Rows are points. The ring and each string are closed loops that go straight from each point to the next, and from the last back to the first. Before rounding, they use only three directions, however many columns there are. Count how often each string passes through the ring. Passing back the other way cancels.

Ring, 8 rows:
[[-17  35   6   3]
 [-29  20   0 -13]
 [-22   1 -10 -15]
 [ -5  -9 -17  -6]
 [ 14  -9 -17  10]
 [ 24   7 -10  24]
 [ 18  22  -3  26]
 [  4  33   3  19]]
String:
[[-23  19 -10 -12]
 [-42  21 -13 -29]
 [-36   9  -6 -25]
 [-28  -2   2 -17]
 [-14   6  -1  -5]
 [-16  17  -6  -6]
 [-32  31  -5 -15]
 [-45  44   1 -22]
 [-32  28   9 -11]
 [-19  19   9  -2]
 [ -6   9   1   4]
 [ -7  30  -4   6]
 [ -8  55   0  12]
 [ -2  40  -2  13]
 [ -1  11  -2   7]
 [  4  16   6  16]
 [ 13  33   8  28]
 [ 17  47   3  33]
 [ 10  39  -3  23]
 [  3  27  -5  14]
 [  0   7   0   8]
 [  3  19   6  16]
 [  2  42  11  22]
 [ -5  56   6  17]
 [-12  54   1  10]
 [-10  29  -2   4]
 [ -6  14  -2   4]
 [-17  27  -1  -2]
 [-36  46  -2 -14]
 [-41  32   1 -20]
 [-29  10   3 -15]
 [-15   0   2  -5]
 [-12  13  -6  -3]]
Times through: 1
String (22 x 4):
[[  1  11   0  10]
 [  1  38  -3  15]
 [ -7  60   4  16]
 [-18  51  11   7]
 [-12  16   6   2]
 [-14  12   5  -1]
 [-29  19   7 -11]
 [-44  35  -4 -24]
 [-28  21  -8 -15]
 [-10  12  -8  -2]
 [-10  -1  -4  -4]
 [ -9   9 -13  -4]
 [-10  -5 -26 -13]
 [  2 -23 -23  -6]
 [  7 -22  -8   4]
 [  2   5  -8   6]
 [  9  -5  -7  10]
 [  9  -3  -5  11]
 [ 14  13 -12  16]
 [ 30  26 -16  32]
 [ 21  29 -10  28]
 [  6  16  -2  15]]
Times through: 1

Ring, 8 rows:
[[ -2  -7  -8  12 -11  10  11   7 -13  -9   2]
 [  5  -7   2 -10   4  10   3   7  -1 -20   4]
 [ 14  -2   4 -16   7  15  -5  -1  19 -14   6]
 [ 20   7  -6   0  -6  23 -11 -18  38   9   6]
 [ 12  18  -4   5  -8   6 -21 -19  28  21   3]
 [ -6  27   4   0   0 -26 -29  -8  -3  20  -1]
 [-12  24   3   4  -2 -30 -23  -2 -17  16  -2]
 [-10   6  -8  18 -14  -7   0   4 -21   5  -1]]
String (30 x 11):
[[ -6 -16 -17  26 -22  19  26  12 -24 -13   2]
 [  2 -21 -21  28 -25  34  31   8 -11 -13   3]
 [  5  -6 -11  13 -14  20   9  -1   3  -3   3]
 [  1   6   2  -5   1  -3  -9   1  -1  -3   2]
 [ -1   3  10 -18  12  -9  -9   8  -7 -16   3]
 [  4  -8  15 -33  22   0  -2  15  -4 -36   5]
 [ 12 -11   7 -24  13  16   2   8  11 -29   6]
 [ 13  -4  -9   6 -10  26   4  -6  19  -3   5]
 [  6   5  -1  -2  -2   5  -8  -4   8   0   3]
 [  8   7  11 -24  15  -2 -17   0  13 -12   4]
 [ 22   1   3 -17   7  24 -10 -11  38  -7   7]
 [ 31  -1  -8  -3  -6  42  -6 -21  56   4   9]
 [ 29   0 -18  15 -20  47   0 -25  53  14   8]
 [ 15   5 -11  10 -13  23  -5 -15  28  11   5]
 [ 23   8 -15  15 -18  32  -9 -25  46  22   6]
 [ 21  18  -9   9 -12  19 -21 -28  46  27   5]
 [  8  24   4  -6   2  -8 -30 -16  22  19   2]
 [  2  15   3  -4   1  -8 -18  -6   6   7   2]
 [  6  14  -7  11 -12   4 -13 -13  14  17   2]
 [  1  26  -5  12 -11 -12 -26 -17  11  30   0]
 [-16  44  16 -12  11 -58 -49  -7 -15  27  -4]
 [-19  39  19 -16  15 -60 -45   0 -25  17  -4]
 [ -4  16   4  -3   1 -17 -18  -2  -6   6   0]
 [ -2  11  -5  10  -9  -4 -10  -5  -2  10   1]
 [ -9  13  -8  20 -16 -10  -8  -3 -14  16  -1]
 [-17  14  -8  24 -17 -20  -5   3 -31  15  -3]
 [-17  11  -2  12  -8 -22  -6   7 -32   5  -2]
 [ -8  11   5  -4   3 -18 -12   5 -16  -2   0]
 [ -2   8   0   0  -2  -5  -9   1  -5   0   1]
 [ -8   3   0   2  -3  -8  -1   9 -20  -7   0]]
Times through: 0
String, 29 rows:
[[-12  26  10  -8   7 -36 -29   0 -16  11  -2]
 [-24  35  15  -8  10 -59 -37   4 -35  15  -5]
 [-22  26   1  13  -7 -41 -21   3 -35  19  -5]
 [ -2   8 -11  20 -18   3  -2  -5  -5  12   1]
 [ -4   9  -3   8  -7  -6  -7   0  -9   5   0]
 [-12  11   5  -2   2 -23 -12   8 -25  -2  -1]
 [-12   2  -6  15 -11  -9   4   9 -28  -2  -1]
 [ -6 -13 -24  39 -32  23  27   6 -21  -1   1]
 [  3  -7 -17  25 -23  23  15  -1  -2   1   3]
 [  2   5  -2   2  -4   2  -6  -1   0  -1   2]
 [  3  -3  -6   7  -9  12   4   1   0  -5   3]
 [  5 -14  -7   4  -7  21  15   8  -3 -19   4]
 [  3 -14   8 -21  12   9   8  17  -9 -35   5]
 [  3  -2  10 -22  14  -2  -6   9  -2 -22   4]
 [  4   4   5 -12   6  -1  -9   2   3  -9   3]
 [ 12  -3  -4  -2  -3  19   0  -4  16  -7   5]
 [ 21  -8   0 -14   4  30   0  -5  32 -16   8]
 [ 25  -4   4 -21   9  29  -6  -8  40 -15   8]
 [ 14   6   6 -18   9   9 -15  -7  24  -6   5]
 [  6   8   1  -5   1   2 -12  -5  10   1   3]
 [ 13   4 -10  10 -12  21  -4 -13  24   9   4]
 [ 26   6 -15  14 -18  38  -8 -27  52  20   7]
 [ 25  13 -13  12 -16  30 -15 -29  52  25   6]
 [ 12  21   0  -3  -1   1 -26 -19  29  19   3]
 [  4  19   4  -6   2  -9 -24 -10  12  12   2]
 [  4  31   3  -1  -1 -17 -36 -19  19  29   1]
 [  2  29  -2   9  -9 -14 -30 -19  14  31   0]
 [  2  19  -6  13 -12  -4 -17 -13   9  22   1]
 [  0  12   0   0  -2  -6 -14  -4   1   6   1]]
Times through: 0
